Each row is a point. To make a cloud, some directions were put in groups of two or more. Within a group, all points are equally far from the middle, so they leave a hole (a ring in 2 directions, a hollow ball in 3). The other directions are filled evenly. Then the cloud was stretched, turned, moved and blurred a little. How many holes are there, and how many directions does each take, smallest first?

Cloud, 20 rows:
[[ 0.03 -0.62  0.04]
 [ 0.37 -0.08  0.02]
 [ 0.09 -0.48 -0.10]
 [-0.59 -0.14 -0.05]
 [ 0.49 -0.37  0.13]
 [-0.61 -0.07  0.12]
 [ 0.19 -0.09 -0.27]
 [ 0.24 -0.01  0.55]
 [ 0.26  0.09  0.31]
 [-0.43  0.35  0.26]
 [-0.54  0.41  0.17]
 [-0.07 -0.41 -0.16]
 [-0.68  0.03  0.02]
 [-0.02 -0.12  0.73]
 [-0.56 -0.05  0.26]
 [-0.54  0.41  0.17]
 [ 0.07  0.05  0.56]
 [-0.34 -0.38 -0.04]
 [ 0.00 -0.12  0.73]
 [-0.20 -0.53  0.05]]
Holes: 1 (2)

Cloud (47 x 6):
[[-0.61  0.26 -0.47  0.01  0.55  0.62]
 [ 0.39  0.06  0.37 -0.15  0.09  0.64]
 [ 0.44  0.08  0.26  0.83 -0.26  0.30]
 [-0.06  0.19 -0.03 -0.39  0.50  0.62]
 [ 0.02  0.63 -0.07  0.61  0.06  0.25]
 [-0.50 -0.41  0.10  0.48  0.05 -0.12]
 [-0.03  0.39  0.18  0.11 -0.57 -0.35]
 [ 0.12 -0.11 -0.12  0.12 -0.64  0.10]
 [ 0.30 -0.30 -0.47  0.37 -0.09  0.33]
 [-0.03  0.44  0.09  0.26 -0.55 -0.43]
 [ 0.40 -0.42 -0.05  0.05  0.36  0.28]
 [ 0.01  0.44  0.53  0.33 -0.13  0.41]
 [ 0.45 -0.60 -0.25  0.08  0.09  0.31]
 [-0.43  0.70  0.41 -0.10 -0.12 -0.18]
 [ 0.32 -0.28  0.31  0.03 -0.08 -0.50]
 [-0.31  0.05  0.11 -0.35  0.53  0.44]
 [ 0.36  0.30 -0.39 -0.35 -0.35  0.21]
 [-0.02 -0.35  0.29 -0.11 -0.01 -0.50]
 [-0.01 -0.02  0.59 -0.06 -0.49  0.16]
 [ 0.11 -0.31  0.50  0.58  0.34  0.28]
 [-0.32  0.38 -0.20 -0.19 -0.16 -0.31]
 [-0.10  0.80 -0.16  0.05  0.26  0.41]
 [-0.15  0.12  0.05  0.01  0.12  0.74]
 [-0.11  0.19  0.16 -0.27 -0.53  0.53]
 [-0.26  0.41 -0.20  0.12 -0.01  0.85]
 [ 0.38 -0.20 -0.42  0.01 -0.36  0.34]
 [-0.20  0.57  0.51 -0.15  0.19  0.17]
 [ 0.29  0.09  0.30 -0.24  0.02  0.82]
 [-0.01 -0.10 -0.15 -0.27  0.10 -0.40]
 [-0.20  0.16  0.32 -0.07 -0.23  0.43]
 [-0.21  0.46  0.15 -0.47 -0.34 -0.05]
 [ 0.02  0.53  0.71 -0.05  0.29  0.04]
 [ 0.17  0.25  0.09  0.18  0.21  0.42]
 [-0.10 -0.10  0.41 -0.11 -0.26 -0.23]
 [-0.39 -0.11 -0.06 -0.42  0.78  0.47]
 [ 0.13  0.40 -0.45 -0.25 -0.31  0.01]
 [ 0.18 -0.01 -0.45 -0.36 -0.28  0.16]
 [-0.12  0.15 -0.28  0.44  0.60  0.11]
 [-0.40  0.42  0.08  0.16 -0.33 -0.24]
 [ 0.30 -0.46 -0.12  0.61  0.01 -0.05]
 [-0.41  0.14 -0.06 -0.52  0.06  0.14]
 [-0.67 -0.03 -0.41  0.06  0.16  0.43]
 [-0.22  0.21 -0.05  0.04  0.55  0.43]
 [-0.08 -0.07 -0.77  0.22 -0.43  0.29]
 [-0.54 -0.03  0.18  0.39  0.16  0.10]
 [ 0.31 -0.52 -0.07  0.62  0.21  0.44]
 [ 0.12 -0.06 -0.19 -0.22  0.71  0.24]]
Holes: 1 (2)
